Each row of a before or after table is a point. The points were changed in one or more steps. Then noise was added and the rows were shuffled. The steps act on columns, c1 being the first. What was done? A step turns or swaps two columns, mirrors them in a line or flattens them onto one, adds a multiple of one to another, or multiplies or shifts one. Angles are multiples of 10 degrees, from the lower column toward the higher: turns from -170 to 170, lines from 10 to 170 but not 90. Use the fewest steps. Two steps may share a column if one is a turn and the other turns, adds or multiplies; they go together, in the order done. Otherwise the lowest column goes first.

Before (13 x 3):
19 25 -7

14 21 40

-76 4 19

10 22 -4

-59 -56 39

-27 -16 20

7 -22 10

32 -88 -20

24 26 -23

-22 -43 5

11 21 -5

28 21 -20

1 -40 -12
After, 13 rows:
22 -38 -21

-37 35 -76

12 15 -18

-12 5 -36

-9 32 -32

6 40 -14

1 -11 21

11 -22 25

36 85 -16

-68 -12 -43

1 -16 11

12 -8 39

20 -9 38
Steps: turn c2 and c3 by 150 degrees; turn c1 and c3 by 20 degrees

Before:
-47 -15 6 -11 3 28

4 -36 -50 -40 9 -52

53 21 0 -18 22 17

16 10 12 -33 29 -8

30 22 -37 -6 34 -31

-10 1 -24 25 2 -3

26 -27 23 -2 -4 -20

-15 -48 -4 7 59 -9

15 -24 31 53 -26 -64
After, 9 rows:
-48 -22 4 27 13 38

-27 27 -40 6 54 30

39 -42 -29 -4 20 8

-64 39 24 53 -13 -25

28 36 4 -2 4 18

66 2 -33 -33 -7 34

63 -15 12 -41 60 -10

79 -14 -30 -17 -7 55

-28 17 -3 -11 5 65
Steps: add -1.5 times c4 to c1; turn c2 and c3 by -130 degrees; turn c3 and c5 by 70 degrees; shift c6 by 40

Before, 13 rows:
-14 40 -32 -32 -4 -3 -39 -34 -5 39 -13

30 42 -45 -26 -6 5 -1 -10 9 -2 -49

43 -32 37 -6 38 -9 19 26 -59 40 -21

-6 -42 9 -39 29 7 48 26 -39 4 -8

-23 29 82 13 9 10 22 24 13 -37 2

4 6 -6 -61 -11 -43 -5 -24 -14 11 -49

-40 -22 19 55 -3 -2 -9 11 15 -64 -24

11 41 -28 -26 1 -46 9 -5 -53 7 -14

-2 -6 52 23 -19 23 -22 6 15 -89 34

0 34 -16 -58 40 -21 -42 4 -19 -13 -49

4 1 39 32 34 -17 13 -8 46 -45 41

7 -8 47 31 -12 -6 -3 -17 36 -48 3

12 -35 8 -38 7 -31 14 84 -31 33 -19
After, 13 rows:
2 -10 56 9 2 -32 -22 7 11 -87 -2

26 -11 47 12 16 -1 -5 -17 35 -48 1

-26 -37 9 -13 -28 16 45 23 -39 2 63

9 -33 38 -3 -18 31 18 26 -58 38 11

-6 35 -17 -22 -15 42 -40 3 -21 -14 -114

-34 -23 19 19 2 3 -7 10 13 -63 -35

-18 43 -30 -11 5 -3 -39 -33 -5 36 -72

-4 6 -5 -24 38 23 -8 -22 -15 10 -56

37 43 -45 -12 2 -4 -2 -8 10 -3 -51

-15 31 80 2 -13 -3 22 24 15 -35 35

-4 -32 7 -14 13 29 10 87 -30 33 5

-14 41 -27 -11 29 35 5 -7 -56 8 2

28 4 35 11 -15 34 12 -9 47 -45 63
Steps: add 0.5 times c9 to c1; multiply c4 by 0.4; turn c5 and c6 by 140 degrees; add 1.5 times c7 to c11

Before (8 x 18):
7 27 -26 15 24 29 -19 -18 -34 -46 36 33 -3 -48 -39 -42 -24 30

-32 -46 -47 0 13 -24 -32 -36 26 -67 52 -24 23 6 -26 -21 -3 -26

29 -3 -49 0 28 -2 13 27 -21 28 25 30 4 -33 18 15 5 29

59 38 1 -4 -28 -7 -26 -33 -47 24 -2 -46 -31 16 50 43 -22 -7

1 28 -31 -52 -44 35 -7 -7 -44 19 20 -35 -28 45 39 -56 -5 36

44 -20 4 2 -63 10 -22 -8 -53 20 -35 -28 4 -6 21 -16 15 -53

48 -20 46 -4 13 36 33 -3 -34 4 -11 -20 12 -48 20 8 60 -5

0 -31 36 -54 18 -5 5 -26 -1 15 -36 -11 25 2 51 -51 50 -10
After, 8 rows:
59 -9 0 -7 54 37 -41 -34 0 26 -6 -45 -30 18 -39 47 19 -7

46 -19 4 2 79 -29 -27 -8 -27 19 -26 -27 3 -4 -11 -22 -3 -52

-1 -3 37 -86 -7 -33 -13 -26 17 16 -34 -12 25 4 -50 -71 -7 -8

48 -28 44 -8 21 -33 24 -2 28 4 10 -21 13 -49 -31 -40 45 -4

-34 61 -48 -1 -28 -27 -21 -36 -4 -66 34 -26 24 8 35 -11 -20 -26

27 12 -48 0 5 1 7 28 35 28 21 31 4 -33 -23 8 16 28

2 -29 -31 -84 62 19 -21 -6 -18 17 35 -36 -29 47 -33 -33 -47 35

7 -15 -25 24 18 25 -4 -18 39 -47 46 34 -1 -49 44 -8 -47 31
Steps: turn c6 and c11 by 30 degrees; turn c2 and c6 by 110 degrees; multiply c4 by 1.6; turn c5 and c9 by 120 degrees; mirror c7 and c15 in the line at 170 degrees; turn c16 and c17 by 50 degrees

Before, 8 rows:
-32 4 12 -39 -17 -33 -5 -32 27 -5 16 -16 65 47 5 12 24 -24 -63 6 12 9 39
 26

1 19 -3 -32 41 10 -30 -25 40 -11 1 -23 -25 41 12 -9 25 -16 9 -39 -3 12
 26 -1

29 -1 31 27 -37 -36 63 -35 -19 -33 10 -33 -23 -2 49 -28 20 22 -2 18 24
 -62 22 23

-26 30 -65 42 26 61 67 26 -16 41 13 -16 50 18 -3 11 -13 -41 -75 -47 23
 -50 -5 5

66 -14 -14 52 9 49 50 -18 9 -24 -33 28 -24 -30 -32 29 25 34 -31 -14 52
 -18 -15 -11

8 -6 -55 -19 -25 26 8 9 50 30 -55 19 -32 15 12 49 5 -1 -18 -33 19 29 33
 15

64 -6 15 -46 54 35 34 10 12 17 23 -32 -13 -3 44 -28 -25 -46 -10 -56 -46
 -42 12 5

20 -20 19 -46 7 32 -14 42 -23 -37 38 34 20 36 46 -18 7 27 -12 20 3 -27
 -10 -47
After:
-32 4 12 -39 16 -33 -4 -32 27 16 15 -16 67 48 5 13 25 -20 -82 6 -20 8 38
 11

-27 30 -65 42 60 60 66 27 -17 18 13 -17 50 18 -3 12 -13 -36 -68 -47 -16
 -49 -6 -38

9 -7 -54 -18 -13 26 7 9 49 20 -55 20 -31 14 12 51 6 -19 -36 -32 15 29 33
 -25

64 -6 16 -46 52 33 35 10 12 9 22 -33 -12 -3 43 -27 -26 26 23 -56 -42 -42
 12 -14

20 -22 20 -46 12 31 -15 43 -23 -44 38 34 20 36 46 -16 6 6 -9 20 20 -26
 -10 23

1 20 -3 -31 31 10 -32 -26 39 -4 1 -24 -24 41 10 -9 27 -3 36 -38 -4 12 25
 10

67 -15 -14 53 24 50 51 -18 9 -15 -32 28 -24 -32 -32 30 24 -37 -28 -14 54
 -18 -15 19

29 0 31 27 -33 -36 63 -34 -18 4 9 -33 -24 -1 48 -29 20 -15 -27 17 24 -63
 21 37
Steps: turn c5 and c19 by 30 degrees; multiply c19 by 1.3; multiply c24 by 0.7; turn c10 and c24 by -70 degrees; turn c18 and c21 by 70 degrees; add -0.3 times c20 to c21
